Each row is a point. Examples show where two turns around zero, p and q, send a point. Write where each new point lands after one turn and then the other. Backwards means that the second turn is done in reverse. Each puzzle has new turns, and all numbers are rounded.
In the rows, zero is written as 128.

Turn p:
140,139 => 136,142
126,121 => 128,121
91,149 => 87,138
155,104 => 161,113
Turn q:
154,136 => 155,134
118,147 => 120,148
152,131 => 152,129
134,113 => 133,113
82,113 => 81,117
Where do these land?
q, then p: 127,153 => 122,152
q, then p: 154,130 => 153,135
p, then q: 103,102 => 109,98

Turn p:
111,106,126,126 => 124,145,137,108
117,147,148,158 => 99,108,147,141
154,105,123,117 => 150,155,121,138
134,154,130,100 => 130,111,93,129
94,112,145,157 => 94,135,162,113
158,144,96,111 => 171,114,109,138
Turn q:
85,126,176,151 => 161,121,122,69
160,132,129,125 => 130,146,115,152
135,135,93,124 => 98,129,139,145
145,145,153,110 => 138,128,91,137
102,110,104,156 => 118,130,170,107
134,117,137,112 => 143,118,124,141
135,131,105,118 => 109,124,133,145
Where do these land?
p, then q backwards: 92,184,122,119 => 78,150,129,89
q, then p: 138,120,155,106 => 157,135,141,145
q, then p: 141,138,135,137 => 136,110,125,128
p, then q: 134,95,134,137 => 120,135,98,113
q, then p backwards: 112,102,112,154 => 111,106,113,158
p, then q: 152,130,111,116 => 121,152,131,147

Turn p:
125,172,84,137,146,154,119,119 => 109,103,139,137,139,107,186,125
131,90,107,128,136,120,116,144 => 146,154,132,102,133,150,141,134
110,83,170,151,140,119,154,119 => 166,109,110,112,137,157,81,116
164,117,104,108,102,137,136,119 => 111,149,163,145,137,146,129,153
123,123,162,101,114,142,114,141 => 123,144,145,118,108,109,96,112
127,131,151,104,139,105,134,127 => 115,129,110,113,123,117,101,143
88,120,126,154,127,106,122,104 => 171,121,100,136,149,113,130,128
160,154,110,149,146,134,101,136 => 94,136,118,133,137,135,168,105
123,163,138,121,102,135,157,143 => 117,108,135,157,89,118,120,137
Turn q:
125,110,86,177,154,95,141,114 => 114,109,83,106,158,117,111,176
146,123,141,97,139,156,123,154 => 122,132,133,134,93,151,157,108
155,106,110,147,114,81,140,125 => 119,107,109,128,149,83,149,154
107,161,150,110,146,119,129,133 => 115,136,167,143,130,152,116,136
91,135,144,124,131,110,134,120 => 133,141,144,149,155,140,113,139
130,102,151,99,113,179,94,136 => 143,151,122,129,111,148,152,65
104,151,151,141,137,129,157,108 => 140,157,148,131,130,133,100,157
141,126,122,122,131,146,145,136 => 134,126,120,129,100,130,134,133
134,126,127,126,108,166,115,168 => 158,110,132,113,105,147,151,100
130,126,85,133,112,98,127,97 => 116,102,105,138,147,90,100,131
143,141,140,131,123,128,104,118 => 115,134,144,111,130,116,127,110
Where do these land?
q, then p: 135,115,102,154,135,116,142,112 => 133,150,123,108,116,129,156,147
q, then p: 121,146,152,146,116,153,102,162 => 97,118,158,123,139,127,86,127
p, then q: 143,148,116,160,137,110,152,154 => 171,115,96,128,111,126,117,130
q, then p: 98,84,125,150,156,152,127,110 => 100,117,154,124,132,115,185,134
q, then p backwards: 141,138,132,155,160,151,106,148 => 143,105,124,118,167,132,135,159
q, then p: 86,142,119,94,109,117,148,145 => 134,132,121,135,144,166,127,78
q, then p backwards: 115,115,111,93,98,139,138,130 => 110,144,142,165,100,132,132,126
q, then p backwards: 126,136,139,137,128,131,135,109 => 127,117,134,110,118,122,119,127
q, then p: 152,151,119,100,121,94,129,86 => 166,141,75,132,129,107,124,123
q, then p: 141,134,161,100,134,142,133,97 => 125,116,107,168,121,97,126,120
q, then p: 149,99,131,118,116,104,95,157 => 147,87,126,116,144,148,112,159

Turn p:
131,133,142,98,140,106,135,153,127 => 146,134,122,137,114,154,141,126,159
161,127,71,201,124,109,134,111,130 => 125,162,159,118,186,79,103,89,113
117,132,155,133,130,140,49,118,122 => 92,131,69,125,138,123,167,147,103
140,110,153,134,131,136,104,138,137 => 91,136,120,135,124,138,144,127,129
123,143,103,154,137,135,161,149,143 => 148,134,178,115,135,120,137,119,123
113,139,143,104,114,122,115,126,145 => 131,135,111,120,112,135,132,160,136
113,89,110,164,142,119,138,104,125 => 121,143,133,117,121,116,101,86,92
142,135,138,104,141,132,136,85,134 => 134,124,117,148,139,156,97,148,113
129,147,159,111,118,141,123,136,115 => 121,100,116,124,129,145,142,148,144
121,136,154,107,129,111,152,134,108 => 145,108,119,117,117,157,122,122,153
120,104,137,118,108,131,133,122,130 => 113,123,123,126,103,124,110,132,133
127,140,73,108,123,153,156,160,120 => 169,108,169,155,117,92,139,130,139
Turn q:
163,84,94,125,128,122,134,113,99 => 175,156,123,134,149,114,104,131,163
114,130,140,155,126,130,130,143,130 => 119,116,112,122,144,129,138,133,108
92,114,92,105,115,166,134,125,137 => 160,118,163,103,108,113,142,163,122
163,144,125,150,162,89,137,104,103 => 119,163,117,134,154,156,84,95,133
99,171,151,140,99,138,84,131,162 => 77,132,128,114,104,130,187,129,106
126,141,168,136,130,134,133,122,157 => 100,103,127,139,128,157,148,124,128
131,129,119,106,121,161,145,128,92 => 145,109,134,93,118,109,109,126,152
103,114,124,104,97,124,148,142,142 => 159,103,138,138,108,113,149,124,112
123,122,144,128,147,105,102,130,130 => 101,139,134,154,141,118,125,126,122
166,132,123,133,153,111,133,143,128 => 124,142,100,147,125,141,94,128,134
Where do these land?
q, then p: 141,119,150,108,146,117,152,140,134 => 94,141,124,124,129,109,128,115,108
q, then p: 135,136,137,156,99,103,101,130,105 => 179,133,128,124,143,132,105,128,110
q, then p: 97,152,149,154,111,127,86,131,127 => 178,106,126,105,103,143,114,115,124
q, then p: 94,109,116,96,126,119,166,108,98 => 88,135,92,146,146,165,110,120,142
q, then p: 165,96,126,132,120,149,120,135,157 => 124,151,180,130,130,111,143,129,137
q, then p: 179,122,147,119,147,153,138,114,134 => 104,157,153,135,111,113,145,157,103
q, then p: 139,117,129,143,168,134,140,129,141 => 113,126,134,137,125,120,169,121,112
p, then q: 104,164,126,159,101,117,118,128,140 => 127,118,138,155,91,114,93,115,125
p, then q backwards: 106,147,94,134,124,152,121,160,127 => 92,105,121,111,92,137,116,132,130
q, then p: 120,119,105,78,139,109,139,104,117 => 87,135,102,111,156,148,125,146,143

Turn p:
125,140,101,119,117,91,123,131,122,125,81,121 => 92,150,120,148,116,134,99,149,150,108,114,123
124,127,91,144,136,100,134,166,106,132,122,109 => 137,151,101,137,127,138,110,113,155,88,123,107
149,102,152,140,111,172,121,120,143,163,138,142 => 148,95,135,130,143,98,146,144,80,136,140,113
142,113,90,116,136,90,114,126,104,110,108,116 => 113,127,116,153,110,119,102,121,175,116,104,120
110,140,110,137,142,139,90,134,123,76,124,139 => 151,161,110,134,112,116,129,132,149,147,103,170
132,126,121,117,105,113,123,142,136,84,142,113 => 124,130,93,134,128,141,132,131,162,157,137,133
140,141,144,116,137,181,152,115,150,154,135,114 => 120,114,140,115,119,113,137,109,76,132,169,136
119,117,119,144,125,107,155,125,95,98,102,124 => 106,146,117,153,119,150,144,111,142,119,91,116
131,117,143,127,142,152,155,109,175,161,156,162 => 135,122,180,111,151,103,159,126,106,138,167,117
145,133,161,118,146,146,129,104,125,155,162,134 => 141,87,158,95,124,124,134,116,107,135,137,131
128,144,150,108,112,161,139,129,126,158,152,164 => 131,98,143,103,145,126,160,146,102,110,149,152
132,153,109,164,116,79,121,127,116,114,109,108 => 126,157,115,134,92,160,109,147,153,121,108,99
118,125,152,124,144,107,107,159,129,96,107,123 => 119,152,103,109,149,128,106,125,141,148,96,136
95,115,148,118,121,154,129,104,141,166,153,122 => 148,103,163,139,154,142,124,124,92,135,153,141
Turn q:
110,131,109,127,124,149,139,144,119,101,107,102 => 130,129,120,103,125,114,118,138,97,138,118,163
123,110,118,143,122,130,180,141,105,141,145,138 => 101,133,128,110,133,133,107,147,99,101,119,95
118,168,102,137,112,111,91,148,148,164,139,130 => 91,82,143,150,123,155,127,115,154,141,124,153
142,112,111,134,121,118,144,44,141,132,128,131 => 150,159,161,170,175,117,134,114,123,115,95,109
143,123,148,131,121,153,155,143,160,124,121,134 => 119,146,103,133,138,106,98,149,141,128,145,126
124,157,149,130,114,107,108,76,109,118,125,102 => 154,144,176,159,123,136,153,113,109,133,145,146
115,138,117,131,175,136,174,147,104,168,98,127 => 86,142,131,109,78,99,127,144,124,100,89,119
154,122,104,109,147,139,111,130,123,105,146,132 => 138,108,106,115,143,107,146,99,121,142,127,116
130,135,114,113,111,131,118,138,112,111,133,156 => 133,101,115,117,144,131,141,122,122,106,141,137
114,130,144,88,139,75,118,138,143,199,132,136 => 135,87,151,160,76,147,123,144,176,115,109,96
120,101,176,138,139,137,101,153,112,126,116,140 => 140,151,111,95,107,150,149,149,155,135,154,123
160,117,113,129,108,148,117,123,136,103,136,113 => 137,123,127,119,169,109,124,119,121,155,142,131
143,159,115,142,136,117,117,149,185,119,131,115 => 110,119,113,150,124,122,90,92,151,157,133,152
104,114,161,122,127,145,97,126,116,103,149,134 => 153,137,101,126,127,157,160,140,118,143,152,129
120,103,138,143,124,124,150,121,109,106,113,130 => 144,159,131,104,134,135,120,135,111,110,127,125
Where do these land?
p, then q: 131,111,142,143,133,129,132,156,115,130,124,96 => 131,127,147,121,137,110,150,113,116,144,102,137
q, then p backwards: 134,121,138,144,143,110,121,136,168,148,159,50 => 131,111,147,140,137,107,103,72,168,97,118,79
q, then p backwards: 111,133,95,70,116,135,167,116,132,152,115,161 => 147,102,111,124,107,135,99,136,77,166,102,159
p, then q: 139,141,102,147,130,150,131,115,122,84,109,152 => 108,123,148,139,137,133,90,131,125,85,135,149
q, then p: 95,124,130,138,135,122,114,136,126,146,112,134 => 113,142,116,135,140,116,145,144,108,127,139,142
p, then q: 121,125,116,79,123,97,112,126,114,76,100,146 => 116,133,96,146,126,156,109,135,173,108,92,166
q, then p: 135,141,149,141,143,110,125,112,116,146,104,95 => 115,117,130,102,133,159,134,161,105,140,130,121
q, then p: 152,133,106,127,130,141,112,124,121,153,121,144 => 109,147,150,132,151,135,124,110,132,143,130,118
q, then p: 164,134,136,121,122,145,118,126,165,75,101,153 => 142,135,169,107,99,101,131,135,184,133,142,119
q, then p: 118,145,143,140,137,114,138,166,126,120,167,148 => 161,115,118,171,120,139,135,122,129,133,146,155
p, then q: 116,100,128,126,136,115,142,111,113,147,137,148 => 144,173,122,125,117,121,122,130,133,135,134,121
q, then p: 137,139,145,143,129,187,118,119,134,139,173,123 => 159,150,145,128,136,161,124,97,123,82,150,116
p, then q: 112,117,133,144,87,109,135,120,113,146,143,114 => 108,150,113,100,140,112,130,142,118,162,130,125

Turn p:
139,171,150,108,122,131,138,126,107,142,136,111,124,122 => 144,142,108,141,109,109,128,120,126,132,166,119,102,130
141,105,146,130,136,144,110,118,152,140,140,113,124,112 => 143,142,144,106,130,154,116,127,156,143,126,125,120,131
91,117,139,144,121,145,135,139,131,117,145,116,113,118 => 151,116,142,117,127,158,141,129,110,106,127,109,124,131
101,116,152,117,138,133,122,139,147,142,114,149,129,117 => 143,136,144,132,128,135,101,141,139,101,122,116,142,106
130,128,129,145,105,134,87,118,134,152,139,129,133,139 => 119,144,130,105,115,139,131,165,136,144,141,126,144,144
139,137,109,117,111,105,105,140,138,122,130,132,114,113 => 126,130,131,118,144,123,119,131,105,155,147,140,143,113
142,114,131,134,156,132,129,129,44,51,122,135,115,150 => 105,105,98,188,171,155,185,128,125,108,126,171,89,126
140,151,146,151,116,126,142,138,149,140,112,126,136,122 => 157,118,110,132,109,119,105,129,130,140,125,122,143,143
106,114,107,126,108,135,138,127,106,89,105,129,152,131 => 96,100,131,151,111,149,140,115,106,109,121,147,139,124
142,128,157,109,109,109,134,122,141,127,145,129,122,158 => 123,162,120,139,147,128,112,117,125,128,143,114,136,160
141,123,123,120,115,107,145,133,131,159,147,150,132,109 => 124,125,118,107,140,105,122,112,144,131,147,106,153,117
136,171,105,131,155,153,140,132,146,137,144,141,135,120 => 136,105,123,98,121,88,108,137,127,123,125,133,93,130
125,109,101,132,113,135,134,143,133,149,94,113,127,161 => 123,152,123,118,101,122,144,121,115,122,93,148,159,131
129,122,114,138,216,79,140,96,94,116,133,118,130,153 => 100,127,132,172,167,96,167,133,146,150,75,102,80,115
137,127,115,122,114,139,107,143,144,136,139,114,149,114 => 118,130,121,95,111,144,110,128,122,144,135,132,128,118
111,116,124,124,112,139,143,107,150,131,105,144,114,109 => 141,116,168,129,118,123,120,116,136,113,131,137,154,130
Turn q:
161,138,115,129,101,161,142,101,128,136,144,130,109,151 => 150,117,137,150,145,167,100,158,108,140,123,131,119,130
108,116,141,109,104,135,100,153,148,125,134,149,147,124 => 142,134,106,127,135,122,154,102,104,113,155,147,145,134
122,109,144,127,138,143,133,125,99,117,141,134,123,135 => 103,129,126,135,142,122,115,134,120,112,129,142,119,105
105,135,100,154,153,136,107,125,142,145,137,96,144,113 => 130,164,126,114,100,126,146,164,151,135,133,123,154,124
113,127,158,110,147,123,103,108,96,113,151,128,134,128 => 85,160,128,147,138,117,137,117,105,126,123,127,122,107
140,118,112,112,121,105,143,155,150,143,110,123,158,133 => 151,105,118,111,134,119,137,104,150,149,118,136,157,138
119,117,111,96,142,141,150,126,156,108,97,101,129,132 => 115,95,131,93,128,119,146,145,127,169,138,143,125,138
126,149,117,153,107,112,125,101,158,133,148,145,134,130 => 155,137,152,158,112,159,143,121,139,131,143,117,132,131
139,115,97,163,116,157,137,163,147,97,137,107,111,124 => 164,127,138,119,133,105,114,173,148,118,152,160,116,149
150,143,130,122,99,137,129,151,146,144,116,102,118,146 => 159,119,118,115,143,142,133,139,121,131,102,137,126,164
122,161,101,148,132,106,123,136,132,114,105,148,159,109 => 162,126,133,134,89,97,144,114,141,138,132,102,129,115
106,140,137,138,142,113,150,108,119,141,102,134,149,112 => 119,121,130,110,98,136,139,109,144,132,116,109,120,95
98,153,126,107,146,107,130,110,118,150,136,146,122,143 => 94,119,113,158,99,145,141,117,126,135,115,113,137,125
132,109,152,136,156,111,106,99,102,157,107,142,116,128 => 89,133,141,116,132,137,114,116,120,102,113,84,146,113
161,110,159,128,163,158,151,150,111,111,144,136,100,99 => 106,131,103,119,172,110,90,140,146,115,148,120,84,122
159,130,159,147,107,128,119,131,123,134,152,138,106,159 => 140,132,138,159,166,148,119,129,121,93,111,125,118,143
117,106,118,97,101,102,130,134,103,108,115,115,117,109 => 113,127,141,111,112,106,104,94,108,141,123,159,126,145
Where do these land?
p, then q backwards: 141,121,142,115,109,195,99,119,94,121,136,108,123,125 => 76,127,144,148,102,147,153,125,165,128,151,116,111,102
q, then p backwards: 137,132,140,133,130,130,99,114,144,120,110,133,112,86 => 113,142,137,109,113,129,131,121,139,147,172,109,119,132
p, then q backwards: 113,115,102,140,137,124,111,134,140,145,147,109,130,101 => 132,128,131,129,136,137,138,96,132,132,89,112,148,121
p, then q: 181,114,127,124,115,114,127,118,106,131,89,107,152,141 => 162,112,131,138,85,171,139,129,136,123,141,114,154,112
q, then p backwards: 147,135,104,139,138,117,143,104,82,132,114,145,120,133 => 102,138,132,122,151,110,132,127,159,129,107,130,164,108
p, then q: 120,105,144,153,135,118,138,127,141,107,128,104,115,139 => 131,109,132,106,143,134,127,159,123,124,105,113,121,111
q, then p: 101,110,132,117,105,107,131,138,126,118,99,133,136,137 => 102,124,144,154,138,132,131,110,149,112,143,125,147,137
p, then q backwards: 135,131,119,118,133,115,98,141,140,140,132,109,115,143 => 136,133,128,118,127,146,111,113,118,124,135,97,141,111
q, then p backwards: 117,113,101,115,133,152,133,134,144,116,130,152,140,136 => 135,151,122,136,104,120,118,134,108,123,120,148,123,101
q, then p backwards: 105,160,112,119,129,123,141,123,145,126,140,126,129,134 => 136,136,134,148,123,131,120,111,103,126,111,103,137,127
q, then p: 137,121,142,121,141,113,138,99,146,146,136,102,127,139 => 146,140,139,126,99,125,111,132,137,100,109,121,113,127
q, then p: 147,193,140,123,142,117,132,116,121,131,138,110,168,135 => 177,123,126,129,88,90,140,111,137,156,109,136,142,125
p, then q: 107,110,142,139,143,115,133,118,133,121,143,177,120,133 => 109,129,134,111,150,91,160,141,152,126,134,130,125,124
p, then q: 127,141,137,160,108,136,140,108,120,131,123,171,121,133 => 137,112,143,143,159,108,145,121,153,122,132,153,150,125
q, then p: 107,143,140,116,138,166,146,225,121,154,132,118,119,98 => 82,121,149,98,165,79,130,115,72,140,111,177,148,117
p, then q: 125,103,123,115,112,105,142,130,146,109,150,143,121,136 => 95,138,130,130,130,120,150,142,124,139,119,121,133,96

Turn p:
99,127,148,123,168,124,90,129,89,123,150,114,116,142 => 123,121,152,110,106,117,103,112,154,93,141,98,154,155
142,163,137,121,125,130,161,120,103,119,118,130,126,150 => 158,126,115,128,127,116,130,90,123,116,111,121,107,107
105,108,117,143,121,123,139,106,122,130,122,93,155,120 => 101,157,126,125,141,134,109,129,125,108,130,150,146,103
104,90,147,108,139,106,96,121,140,159,120,102,142,180 => 98,149,138,116,133,116,78,118,185,161,144,121,141,132
129,129,88,114,112,97,134,140,161,148,128,142,126,119 => 123,141,147,145,123,158,136,158,135,157,106,139,101,122
133,174,123,133,116,179,112,152,121,122,128,115,144,86 => 119,99,133,89,119,97,159,144,85,109,101,146,131,131
101,134,139,163,123,118,120,143,126,170,127,93,100,137 => 128,129,151,118,153,114,87,140,147,104,132,159,106,155
145,113,113,150,157,170,123,129,159,145,142,142,134,140 => 145,140,133,116,130,132,132,124,102,168,139,150,157,165
137,161,130,119,125,128,126,147,157,71,134,157,152,102 => 136,129,112,122,109,119,163,164,85,136,117,81,121,113
103,132,121,122,130,143,141,144,108,95,88,141,123,103 => 142,132,118,139,132,105,170,147,140,95,111,124,148,112
117,75,134,130,104,139,141,151,150,149,120,170,113,151 => 139,137,124,132,173,143,159,138,167,166,159,136,124,144
139,123,129,126,156,117,129,80,131,112,119,115,111,109 => 130,123,98,161,106,142,100,126,120,114,120,128,155,129
174,99,125,147,146,117,131,85,118,112,124,157,165,128 => 130,126,126,168,130,145,123,99,91,154,155,115,167,98
123,139,153,102,123,141,176,133,106,117,134,130,161,130 => 149,134,107,91,121,127,147,106,130,117,137,123,122,80
126,161,114,129,111,113,97,109,145,149,145,140,78,115 => 124,93,136,141,133,158,109,145,126,125,89,121,103,169
147,113,136,130,122,108,140,137,137,158,125,117,125,117 => 127,119,132,139,125,134,114,138,136,140,148,157,108,117
152,135,122,116,101,122,120,149,103,97,153,118,106,147 => 105,125,128,136,113,121,153,98,125,112,135,105,86,145
Turn q:
103,106,152,134,147,118,99,159,106,121,151,107,134,119 => 136,92,94,132,118,118,155,143,151,155,129,104,131,121
135,128,152,146,139,112,121,163,153,109,132,143,138,123 => 145,137,97,128,115,129,113,152,147,115,129,102,148,135
141,122,123,156,119,121,140,68,120,157,89,131,154,142 => 149,140,143,102,108,166,119,108,106,123,118,182,107,107
94,115,117,120,118,123,137,142,133,120,110,131,114,87 => 136,129,140,123,130,85,127,166,123,143,146,134,119,134
86,135,105,120,143,169,123,137,164,134,108,114,120,125 => 112,154,158,109,134,102,128,137,162,139,126,108,86,129
134,132,145,119,109,144,158,101,102,156,114,164,147,159 => 141,110,177,141,112,162,126,117,114,92,114,151,126,118
156,134,133,151,138,150,151,79,98,148,111,143,111,133 => 126,115,155,93,127,147,118,96,90,105,124,144,131,93
154,154,120,105,119,139,150,67,117,135,102,148,132,129 => 104,147,160,127,131,141,126,111,95,91,124,175,128,106
120,137,102,135,140,94,120,170,117,117,167,121,144,131 => 134,118,93,146,121,102,132,118,142,150,97,116,151,163
126,127,104,123,92,147,106,150,148,145,115,123,95,123 => 112,142,145,128,141,130,120,142,106,148,146,101,96,161
114,114,120,142,103,163,144,137,143,104,137,99,133,113 => 115,132,150,128,124,120,101,131,153,170,156,122,136,124
129,117,122,128,151,106,134,165,133,107,144,122,104,143 => 153,128,103,142,147,101,127,114,137,130,130,95,140,138
148,122,128,109,117,142,131,91,110,120,79,124,137,151 => 125,145,145,151,115,145,127,108,104,113,142,154,100,89
119,157,148,142,135,98,92,148,118,98,168,132,127,131 => 122,130,89,131,108,126,167,131,136,132,121,100,174,146
160,151,140,114,122,143,156,102,119,167,92,109,139,121 => 114,136,153,129,149,159,108,137,101,122,98,155,114,87
111,116,148,120,133,91,119,140,152,121,177,113,114,134 => 146,123,99,132,161,130,158,134,160,139,140,118,155,154
147,110,117,109,150,117,93,157,144,118,179,149,133,113 => 104,101,75,136,138,114,125,130,151,108,136,114,134,171
Where do these land?
q, then p backwards: 146,116,126,103,154,103,116,99,133,108,120,98,135,118 => 137,103,137,127,98,141,169,119,131,122,101,106,134,129
q, then p: 146,162,93,130,149,130,125,143,109,126,160,157,151,161 => 105,157,104,154,171,109,108,114,131,129,101,112,148,107
p, then q: 148,111,165,110,120,111,145,117,110,153,108,153,106,98 => 129,103,109,98,135,123,81,124,144,129,166,131,120,150
p, then q: 122,101,96,99,100,102,114,122,153,151,109,99,159,152 => 127,146,156,84,127,123,157,180,137,124,103,120,106,146
q, then p: 136,105,127,135,151,167,121,115,142,97,119,158,115,106 => 89,132,117,118,104,158,129,147,133,111,130,90,114,139
p, then q: 121,148,130,107,106,122,110,145,100,92,140,149,115,128 => 150,144,139,139,156,116,123,120,136,162,152,131,135,97
q, then p: 113,118,131,157,89,107,109,119,110,151,135,138,132,152 => 133,117,113,117,151,129,147,76,132,147,139,151,117,128
p, then q backwards: 149,107,126,160,108,156,153,159,151,88,108,142,128,112 => 113,124,132,91,117,76,100,120,120,112,112,117,91,111
q, then p: 150,112,114,106,132,163,124,129,140,142,163,103,127,123 => 130,147,128,117,130,141,103,145,151,130,128,128,168,163
q, then p: 103,151,153,138,144,152,120,136,101,156,97,116,100,130 => 130,108,100,129,106,111,131,139,154,93,140,167,116,107
p, then q backwards: 112,117,145,162,152,101,104,128,133,143,141,106,110,117 => 144,112,126,121,99,146,150,144,157,123,128,164,134,108
q, then p: 92,153,154,139,151,133,114,121,94,115,110,133,162,113 => 119,123,112,135,149,134,161,166,134,124,126,147,98,85
p, then q: 91,148,137,107,153,144,106,120,143,140,130,123,170,162 => 105,150,113,159,143,147,153,162,134,125,103,153,94,120
q, then p: 127,123,105,160,104,106,156,146,162,150,119,118,124,102 => 131,98,166,123,106,100,119,109,147,166,120,119,119,140
q, then p backwards: 151,143,161,147,132,110,125,129,129,134,107,140,115,133 => 110,144,129,135,138,127,153,109,133,105,145,140,142,107
p, then q: 119,97,104,117,111,155,166,154,122,105,163,129,108,135 => 116,146,183,135,150,112,117,97,137,109,121,125,163,131
p, then q: 151,161,110,98,119,115,167,94,145,128,146,112,120,136 => 96,140,159,109,121,122,125,120,75,132,148,127,98,127
